Every row gives one point. Each copy is the shape, with its points in the same order, turned, moved and blurred by noise. Say if it was mirrored as well.
In the rows, zero is written as 128.

Shape (5 x 2)
[[ 91 182]
 [151 101]
 [171 158]
 [162 126]
 [ 94 131]]
Copy 1 (5 x 2)
[[187  84]
 [102 146]
 [164 161]
 [128 164]
 [138  85]]
Copy 1 is: mirrored
Copy 2 (5 x 2)
[[184  77]
 [ 98 135]
 [153 148]
 [129 143]
 [131  75]]
Copy 2 is: mirrored
Copy 3 (5 x 2)
[[ 61 108]
 [157 128]
 [109 173]
 [138 157]
 [110  94]]
Copy 3 is: only turned

Shape (7 x 4)
[[ 96 123  93 165]
 [133 149 148 145]
 [160 175 142 150]
 [106  86  75 129]
 [117  32 151 154]
 [111 150 147 134]
 [147 174 156 168]]
Copy 1 (7 x 4)
[[116  84 161 169]
 [113 130 168 116]
 [131 125 175  82]
 [123  94 105 185]
 [139 172 143 225]
 [ 87 130 159 130]
 [120 131 193  89]]
Copy 1 is: mirrored
Copy 2 (7 x 4)
[[146 108 144 179]
 [146 161 131 135]
 [162 187 111 140]
 [104  88 118 176]
 [ 60 108 187 132]
 [159 145 132 120]
 [168 188 138 136]]
Copy 2 is: mirrored
Copy 3 (7 x 4)
[[129 153 145 151]
 [153 137 100 113]
 [193 138 100 108]
 [107 132 191 123]
 [ 77  60 140 147]
 [138 153 100 103]
 [183 139  86 125]]
Copy 3 is: mirrored
Copy 4 (7 x 4)
[[ 78 122 129 128]
 [146 104 148 135]
 [157  94 149 170]
 [ 88 166 101 110]
 [125 110  66  46]
 [137 119 165 123]
 [151  76 153 158]]
Copy 4 is: only turned

Shape (12 x 6)
[[135  83 122  66 132 115]
 [149  96 101  79 154 147]
 [118 164 146 109 114 138]
 [175 106 141 109 183 145]
 [143 165 156 113  87 146]
 [150 171 130 102 125 108]
 [173 124  50 234 142 151]
 [139 189 123 126 127 124]
 [163 131 113 228 152 111]
 [168 157 125 112  91 126]
 [138  87 115 106 175 138]
 [124 170 139  95  97 141]]
Copy 1 (12 x 6)
[[ 72  91 175 108 145 130]
 [ 92  91 143 103 142 157]
 [ 95 166 107 136 154 124]
 [123  87 125 129 183 164]
 [115 178 119 113 163  97]
 [ 94 130  98 125 148  98]
 [210 118  55  99  84 180]
 [104 150  82 133 150 107]
 [208 120  87 163 127 133]
 [118 138 118  87 152  93]
 [109  90 144 130 142 175]
 [ 85 175 117 116 157 108]]
Copy 1 is: only turned
Copy 2 (12 x 6)
[[113  86 128  84 112  80]
 [143  78 107 124 113  86]
 [113 161 151 137 149  81]
 [188  94 128 113 131 111]
 [128 168 164 140 127  74]
 [135 168 109 106 135  68]
 [166 174  67 180  76 186]
 [129 177 115 136 150  76]
 [161 185 111 140 118 197]
 [133 180 129 119 115  66]
 [147  76 108 108 129 120]
 [109 165 149 144 137  59]]
Copy 2 is: mirrored

Shape (14 x 9)
[[204 112 102 147 118 135 168 128 115]
 [106 162  87  81 153 127 104 125 113]
 [ 98 102  85 131 139  83 140  66 121]
 [127  98 144 131 118 132 132 129 104]
 [130 193  67 163 135 175 105 116 109]
 [127  52 117 105 168 121 134 139 128]
 [146  91  75 146  86 205 148 153 141]
 [134 118  64 128 143 156  99 168 109]
 [144 139 110 105 135 158 111 106  82]
 [151 130 163 111 124 170 151 130 159]
 [132 102  57  66 204 111 128 139 106]
 [ 70 184 138 116 159 175 132 161  16]
 [ 94 149 151 105 121  97 126 127 147]
 [115 152 146  72 120 146 137 124  96]]
Copy 1 (14 x 9)
[[171 181  83 169 118 143 163  92  99]
 [175  97 160  97 140 182 137 130 123]
 [163  85 146 179  88 144 143 164 133]
 [122 139 128 141 110 132 117 133 101]
 [168 138 109 128 166 211 123 123 185]
 [180 122 152 159 113 108  93 144  66]
 [172 154  35 140 133 156  75 127 116]
 [200 159 128 114 139 176  96 143 121]
 [146 124 146 136 130 192 119  91 115]
 [126 111  96 120 157 117 122  86 101]
 [234 114 182 138 136 166 133 141  78]
 [ 85 159 174 114 189 241 121 149  90]
 [119  95 140  91 127 117 154 140 119]
 [118 105 143  95 134 176 141 106  78]]
Copy 1 is: mirrored
Copy 2 (14 x 9)
[[112 103 179 149 112 170 109 158 104]
 [129 164 118  83 147 147 175 137 169]
 [144 103 118 131 127 143 118  84 196]
 [159 126 133 114 136 119 105 131 108]
 [ 60 174 133  76 151 165 103 160 161]
 [170  75 155  98 128 102 148 136 136]
 [106 146 204  71  76 126  90 149 110]
 [106 121 136  51 110 142 144 168 135]
 [150 157 136  97 155 166 122 165 141]
 [132 164 184 136 152  94 127 143 103]
 [147  85 145  75 137 158 207 141 174]
 [146 177 109  21 217 186 130 114  88]
 [139 167 106 137 148  97 149  99 132]
 [172 185 140 108 163 145 150 126 117]]
Copy 2 is: only turned
